Rows are points. To make a cloud, some directions were put in groups of two or more. Within a group, all points are equally far from the middle, so they leave a hole (a ring in 2 directions, a hollow ball in 3). The other directions are filled evenly. Then the cloud was stretched, turned, moved and blurred a little. How many holes are there, and how many directions does each take, smallest first?

Cloud (13 x 2)
[[-22  37]
 [-35 -16]
 [  7 -22]
 [-30  33]
 [ -1 -24]
 [-47  -3]
 [-33 -18]
 [-40  26]
 [  9  38]
 [-44  -8]
 [  1  40]
 [ 34  24]
 [-49   5]]
Holes: 1 (2)

Cloud (20 x 3)
[[ 12   1   5]
 [ 16 -26  44]
 [ 14 -65   8]
 [ -8  34  16]
 [ -5 -36  -1]
 [-15 -24 -28]
 [-52 -14   3]
 [-16  -1  67]
 [  5 -48 -41]
 [ 21   1 -14]
 [ 20 -25  30]
 [-31 -33  21]
 [ 62   4 -11]
 [ 23 -49 -52]
 [-23  25  -9]
 [ 14  21 -26]
 [ 23   6 -13]
 [ -1   6  30]
 [-41 -20   9]
 [-65  -9  30]]
Holes: 0

Cloud (21 x 3)
[[ -3 -12  63]
 [ 25  46  44]
 [-29  -8  12]
 [ 20 -28  39]
 [-19 -46   0]
 [-32  -7  16]
 [-20  13   5]
 [-30  -5  12]
 [  2  21  55]
 [  9  30  51]
 [-22  27  40]
 [ 12 -52  12]
 [ 20  -6 -15]
 [ -5  46  44]
 [ 28  19  43]
 [ 11 -20  51]
 [ 34  -2  -9]
 [-24  25  29]
 [ -2 -46  -1]
 [ 39   4 -11]
 [ -2  16  57]]
Holes: 1 (2)

Cloud (28 x 4)
[[-28 -15 -24 -40]
 [-36  21  46 -39]
 [ -6 -16  11 -66]
 [ 11  29 -19  -7]
 [-52 -20  50 -17]
 [-37 -33  47  -4]
 [-43   9  49 -45]
 [  8   4  42  32]
 [ 22 -37 -23  17]
 [ 37  -8 -31  21]
 [ 21 -30  20 -30]
 [ 25 -28 -10 -29]
 [ 35  16  -4  36]
 [ 18 -20  27 -44]
 [-36   4 -13  35]
 [-11 -39 -25  32]
 [ 18  -2  46 -32]
 [ 26  24  36  -1]
 [ 22 -37  13 -21]
 [-32 -26  53   3]
 [ -2 -14  53  14]
 [ 22   6  47   4]
 [-36 -23 -28  20]
 [ -2 -30 -27  41]
 [  0   5  35  43]
 [  9  -1  48  22]
 [-11 -37 -25  34]
 [-22  28 -12  -4]]
Holes: 2 (2, 2)

Cloud (52 x 6)
[[ 10   1   2 -48  12  37]
 [ -4  21  -8  11  -6  34]
 [  8 -24 -50  66   2  -1]
 [ 58   0   3  22  28   4]
 [ 16   2  -6  19  -7 -36]
 [ -8  25 -43  15  27 -18]
 [ 30  41   6  55 -19  -3]
 [ 53  30   3 -65  30  -6]
 [ 15 -14 -23  57 -33   7]
 [ 18 -11  58 -80 -18 -30]
 [ -3  37 -18  27 -10  24]
 [-23  -2  26 -56  18   6]
 [ -6 -17 -21 -35   5 -38]
 [ 41  -5 -34  31  -1  12]
 [-10  17   0   2  56   3]
 [-23   8   7 -60  18 -13]
 [ 10  -5 -18 -15  54  22]
 [ 17   7  38  -6  15  25]
 [-26 -34  13 -47  33  36]
 [ 17  13  37  -6  13  24]
 [ 32  47   6  30 -43 -31]
 [ -3  28   4  45  -1  10]
 [ 29  11  11  25 -34   4]
 [ 18 -35 -23  -3   6   6]
 [ -5  -6   6 -88  -1   5]
 [-11 -10  67 -83 -19 -17]
 [ 22  12   7 -11   2 -54]
 [ -5 -18  30 -39  -5 -51]
 [ 43   8 -11 -26  69   2]
 [  9   3  13  19   5 -34]
 [ 11  -2  43 -38 -39  -7]
 [ 12 -44  11   1  32 -10]
 [ 15  11 -14 -28  60  -8]
 [ 22  12   8 -77   8  16]
 [  7  12 -54  47  17  34]
 [-23   5 -33 -21  15 -30]
 [ -6  10  52 -72 -18   5]
 [ 11 -19  38 -71  17 -58]
 [-36  -7 -13 -29  29  -9]
 [-25   2  15 -60  15  -3]
 [-16  -2 -30 -27  -8 -62]
 [-10  -2  -4  19 -22 -51]
 [ 30  27  22  34  25  32]
 [-42  -6 -36  34  32   8]
 [  5  26   1  50   8  28]
 [-55 -21   9  -1  -4   0]
 [ -7 -10 -16 -29  35  13]
 [ 20  10 -37  15  56   3]
 [ 23 -18 -37  58 -11   9]
 [-19  33  -2  -1 -42   9]
 [-19 -29 -38  -9  25   1]
 [ 24  27   5  70  13  13]]
Holes: 1 (2)
